Every row gives one point. Each copy is the shape, with its points in the same order, turned, moved and blurred by noise. Some copies are also mirrored. Which?
(in the rows, 128 means zero)

Shape:
[[137 112]
 [114 170]
 [113 134]
 [160 118]
 [136 108]
 [121 215]
 [107 109]]
Copy 1 (7 x 2):
[[134 142]
 [105  83]
 [132 108]
 [115 153]
 [138 147]
 [ 66  59]
 [159 122]]
Copy 1 is: only turned
Copy 2 (7 x 2):
[[117 124]
 [177  86]
 [151 110]
 [102 101]
 [116 124]
 [198  46]
 [145 150]]
Copy 2 is: only turned
Copy 3 (7 x 2):
[[157 130]
 [ 97 138]
 [128 118]
 [165 152]
 [165 124]
 [ 62 165]
 [146 102]]
Copy 3 is: only turned

Shape:
[[ 85 154 145]
 [138 114 118]
 [146 180  95]
 [141  51 148]
 [110 124 144]
 [178 126 148]]
Copy 1:
[[ 69 109 151]
 [142 109 137]
 [120 176 151]
 [161  48 114]
 [104  96 137]
 [143 125  87]]
Copy 1 is: mirrored
Copy 2, 6 rows:
[[119 149  90]
 [141 125 152]
 [196 156 113]
 [100  91 190]
 [119 125 121]
 [170  83 139]]
Copy 2 is: mirrored
Copy 3, 6 rows:
[[ 79 122 159]
 [154 116 147]
 [130 181 160]
 [178  59 127]
 [114 104 144]
 [157 136 103]]
Copy 3 is: mirrored
Copy 4, 6 rows:
[[ 67 119 137]
 [133 150 131]
 [ 91 202 110]
 [179 104 152]
 [103 118 147]
 [145 168 171]]
Copy 4 is: only turned

Shape, 9 rows:
[[151 159 114]
 [ 90 171 112]
 [139 174 162]
 [149  94  77]
 [115  86 152]
 [ 84  94 102]
 [113 132 171]
 [159 156 133]
 [146 189 147]]
Copy 1, 9 rows:
[[154 115 133]
 [168 158  88]
 [164 158 154]
 [ 98  87  95]
 [ 81 161 115]
 [107 145  65]
 [121 180 140]
 [148 122 152]
 [180 142 154]]
Copy 1 is: only turned
Copy 2:
[[ 94 101 155]
 [103  89  98]
 [131  68 154]
 [ 80 169 141]
 [156 154 127]
 [118 160  86]
 [167 103 134]
 [114  93 166]
 [117  53 167]]
Copy 2 is: only turned
Copy 3, 9 rows:
[[170 122 112]
 [122 141  80]
 [134  88 107]
 [174 183 159]
 [ 90 136 159]
 [ 95 180 132]
 [102 102 129]
 [162 104 125]
 [162  88  89]]
Copy 3 is: mirrored

Shape (10 x 4):
[[132 126  89 126]
 [124 154 158 146]
 [173 148 165 148]
 [101 107 141 127]
 [ 90  84  80  80]
 [ 92 136 150  92]
 [140  96 131 153]
 [106 158 157 156]
 [ 89  37  97  86]
 [145 118 116 133]]
Copy 1 (10 x 4):
[[120  99  86 125]
 [128 114 162 148]
 [128 112 151 196]
 [126 140 129 118]
 [ 82 154  80  82]
 [ 84 131 159 109]
 [146 147 106 146]
 [152 105 168 130]
 [ 85 197  70  84]
 [131 116 108 151]]
Copy 1 is: only turned
Copy 2:
[[138 119 146 158]
 [ 97 170 126 127]
 [106 164 146  84]
 [138 155  92 148]
 [165  87  86 184]
 [100 135  75 148]
 [164 162 131 126]
 [ 93 185 122 143]
 [205 103  64 170]
 [142 134 141 132]]
Copy 2 is: mirrored
Copy 3, 10 rows:
[[128 128 102  93]
 [148 142 132 163]
 [119 115 163 167]
 [170 159 138 120]
 [158 168 108  41]
 [156 188 133 121]
 [148 103 145 110]
 [167 141 125 176]
 [178 161 142  15]
 [132 117 134 112]]
Copy 3 is: mirrored
Copy 4:
[[129 161 100 134]
 [128  92 121 123]
 [107 111 161  93]
 [160 124 126 153]
 [154 180  98 201]
 [132 106 127 185]
 [153 151 135 108]
 [137  77 112 124]
 [196 204 129 197]
 [131 146 123 122]]
Copy 4 is: mirrored

Shape, 11 rows:
[[105 195 105 161 151 154]
 [128 119  98 152 141 125]
 [115  98 155 103 134 119]
 [127 123 126  73 109 118]
 [143  68 146  74  93 139]
 [175 146 116 143 139  84]
 [ 92  95 150 100 106 106]
 [104 133 165 107  90 173]
 [131 198 114 177 100 121]
 [165 115  98 173 140  76]
 [107 128 211  87 104 166]]
Copy 1, 11 rows:
[[181 194 138 163 149 103]
 [131 152 136 141  99 128]
 [134 102 119  78 120 111]
 [114 107 164  88 142 121]
 [ 78  95 129  60 128 130]
 [124  95 158 180 111 107]
 [150 100 135  72 111 134]
 [128 136 114  81 185 135]
 [175 143 140 189 167 163]
 [121 114 139 177  68 139]
 [129 104  98  70 198 108]]
Copy 1 is: mirrored
Copy 2 (11 x 6):
[[173 148 122 184 100 177]
 [158 124 134 121 135 143]
 [ 94 134 114 105 112 115]
 [121 132  66  99 114 120]
 [108 160  86  63 128  81]
 [163  79 113 148 126 100]
 [ 77 137  95 102 138 129]
 [109 202  89 135 115 119]
 [174 135  98 205 148 140]
 [165  70 143 134 158 110]
 [ 72 198  92 135  87  93]]
Copy 2 is: mirrored
Copy 3:
[[127 167 168 157  76 105]
 [153 145 124 144 112 157]
 [125  99 138 108 157 141]
 [142 117 122  72 139 117]
 [166  72 112  86 174 130]
 [126 188 100 129 142 136]
 [113  79 131  85 141 146]
 [133  74 153 124 129  78]
 [ 95 165 111 162  82  91]
 [120 183  82 140 142 183]
 [116  66 174 109 160  76]]
Copy 3 is: only turned

Shape (11 x 8):
[[ 79 126 120 161 120 146 129  98]
 [ 94  52 151 162 125 103  65  97]
 [ 98 160 145 155  57 153 120 178]
 [ 96 167 143  52 137 106 110 124]
 [100 151 148 153 139 120 109 100]
 [122 128 148  95  34 117 132 109]
 [102 142 122 157 121 110 139 137]
 [106 148 174  93 136 109 142 108]
 [117 147 152 163  82 140 127  98]
 [217 156 126 161 126 206 131 116]
 [131 111 143 135 137 176 122 146]]
Copy 1:
[[ 90 103 155  95 117 118 130 106]
 [135  92 109  41 111  91  92 140]
 [110 112 146  85 147 218 117  59]
 [ 82 206 101 128 161 127  92  95]
 [107 135 145 108 110  97  96  87]
 [ 90 133  57  96 113 189 122  81]
 [114 110 134 120 154 136 113  75]
 [112 192 113 114 125 111 130  71]
 [ 99 111 124 105  85 144 119  70]
 [163 121 162 183  42 189 123 115]
 [152 140 160 107 123 155 130 120]]
Copy 1 is: mirrored
Copy 2:
[[102 120  82 110 101 155 105 108]
 [177 156  50  74 124 106 117  86]
 [ 75 105 123 118  89  82 161 156]
 [120 167 192 139 112 127 123  68]
 [117 133 106 126 108 124  82 100]
 [100 136 165  52 142 116 142 138]
 [ 99 130 100 141 133 125 117 124]
 [121 125 169 125 140 123 102  67]
 [109 110 119  87 107 121  99 135]
 [177  70 145 144  90 168  90 200]
 [157  97 116 138 102 139 149 123]]
Copy 2 is: mirrored

Shape:
[[167 141 169 102  98 109 133 144]
 [153 141  78 112 158 160 129 145]
 [ 91 136 168 122 156 161 141 178]
 [115 160 106 118  90 178 124  95]
 [151 138  93 107 128 104  75 123]
 [133 126 188 134 130  87 110 159]
 [ 78  74 135 139 138 168 107 115]
 [ 88 109 130 190  93 123 117 113]
 [114 103 107 107 123 121  75 184]
 [139 115 169 169 134 163 100 186]
 [ 86  98 172  84 107 115 171  90]]
Copy 1:
[[ 93 169 124  88 149  97 160 111]
 [139 151 105 169 147 156 143 131]
 [160 158 127 100 109 117 174 186]
 [118 192 153 151  91 170 158  99]
 [119 165  96 171 123  98 121  93]
 [112 144 118  79 116  64 134 143]
 [143 212 144 131  86 128  98 179]
 [132 164 155  90  59 133  83 117]
 [170 187  68 128 112  98 122 124]
 [115 149  79  86  88 130 137 177]
 [133 218 207  88 138  94 136 139]]
Copy 1 is: mirrored
Copy 2, 11 rows:
[[145 130 181 108  98 157 112 141]
 [166 136 105 126 123 151 135  58]
 [163 117 147 195 153 162  92 118]
 [150 121  92  98 149 209 120 120]
 [143  81 110  90 103 128 142  99]
 [126  91 171 158  93 132 115 152]
 [130 124  67 163 161 129  91 145]
 [108 112  82 155 130 164 156 176]
 [191  87 115 136 134 100 141 127]
 [177 119 116 190  82 154 107 149]
 [ 87 142 158 118 187 144  87 155]]
Copy 2 is: mirrored
Copy 3:
[[139 133 147  82 155 145 102 121]
 [129 141 165 135  92  63 115 133]
 [ 72 119 146 122 151  85 134  68]
 [108 110 157 181 127 121  73 147]
 [169  98 153 120  72 118  98 120]
 [137 102 134  83 147 146 144  70]
 [ 66 112 141 172  88 144 148  86]
 [137 110 128 196 132 160 142  84]
 [136 129 157 118  70 117 102  53]
 [114 128 203 127 147 124 160  63]
 [ 65 118  72 121 134 161 110 126]]
Copy 3 is: only turned

Shape:
[[153 171  69 133 174 107  59 126 147]
 [150 125 131 160  90 134 150 149  63]
 [134 143 150 118  88 131 153 122  70]
 [151 142 167  78  67 114 121 126 151]
 [169 123  84 146 128 158 177 143 139]
 [158 107 156 143 142  69 129 151  69]
 [110 146 157  60 198 167 174 154  89]
 [ 82 153 111 113 102 101 141 101 135]
 [133  99 129 114 129 163 137 105 124]
 [155  66 123 130  63  95 162 117 145]
 [168 101 122  87 112  75 170 104 135]
 [132  63  88 134 120 147 147 111 140]
 [170 111 162 180 125 124 180  84  66]
 [132 122 153 131 103 142 150 110 174]
 [206 110 123 140 141 176 129 143  96]]
Copy 1, 15 rows:
[[116  88 104  95  93  44  95 123 103]
 [168 133 138 135 137 150 180 135 144]
 [181 138 122 145 131 167 130 131 162]
 [125  91  83 159 153 170  80 143 161]
 [114 125 191 127 167 112 127 136 131]
 [124 144  95 103 100 164 168  92 138]
 [125 189 170 186  61 130  79  90 167]
 [159 162  89 121 159 115  73 145 137]
 [143 132 150 158 137 146  95 115  96]
 [120 125 110 127 216 178 129 113 117]
 [113 125 116 105 175 167  87  80 150]
 [128 139 153 145 187 128 113 102  74]
 [170 143 168  83 123 205 151 127 117]
 [113 127 131 142 158 164  81 165 113]
 [128  84 185 146 113 140 154 109 114]]
Copy 1 is: mirrored
Copy 2, 15 rows:
[[158 114  96  90  72  98  53  68 157]
 [111  89 160 161 109 169 119 169 152]
 [102  95 171 122 104 169 147 143 143]
 [ 87 139 149 141  69 134 174  71 129]
 [120 168  98 141 113 166  88 168 136]
 [131  65 138 158 132 145 129 119 205]
 [105 161 171  55 204 162 142 124 165]
 [122 116 113  82  82 103 168 139 130]
 [125 132 120 125 144 145 130 119  99]
 [136 125  89 192  89 151 179 128 130]
 [107 130  75 137 101 173 177  92 172]
 [164 140  87 141 132 156 136 143 101]
 [ 79  63 104 168 145 181 113 165 136]
 [ 95 147 113 147 119 112 157 123 105]
 [121 135 145 158 147 186  63 114 134]]
Copy 2 is: mirrored
Copy 3, 15 rows:
[[124  90  79  93 163 109 119 201  92]
 [142 189 130  94 163 168 131 103 138]
 [148 172 117 124 117 176 115  99 139]
 [138  97 138  99  76 149  93  81 117]
 [111 144 153  63 131 132 170 148 172]
 [112 159  95 124 162 161 172  87  72]
 [150 120  85 170 131  77 184  96 193]
 [ 94 127 124 149 111 153  81 147 143]
 [115 161 134 104 119  84 127 123 133]
 [ 60 152 171  86 100 165 120  92 119]
 [ 57 134 109 107  81 148 156 109 112]
 [ 64 156 170  69 140 101 125 129 135]
 [128 225 150 128 122 153 165 132 102]
 [120 120 179 109 101 109 123 130 135]
 [154 171 129  45 145 100 175 128 126]]
Copy 3 is: mirrored
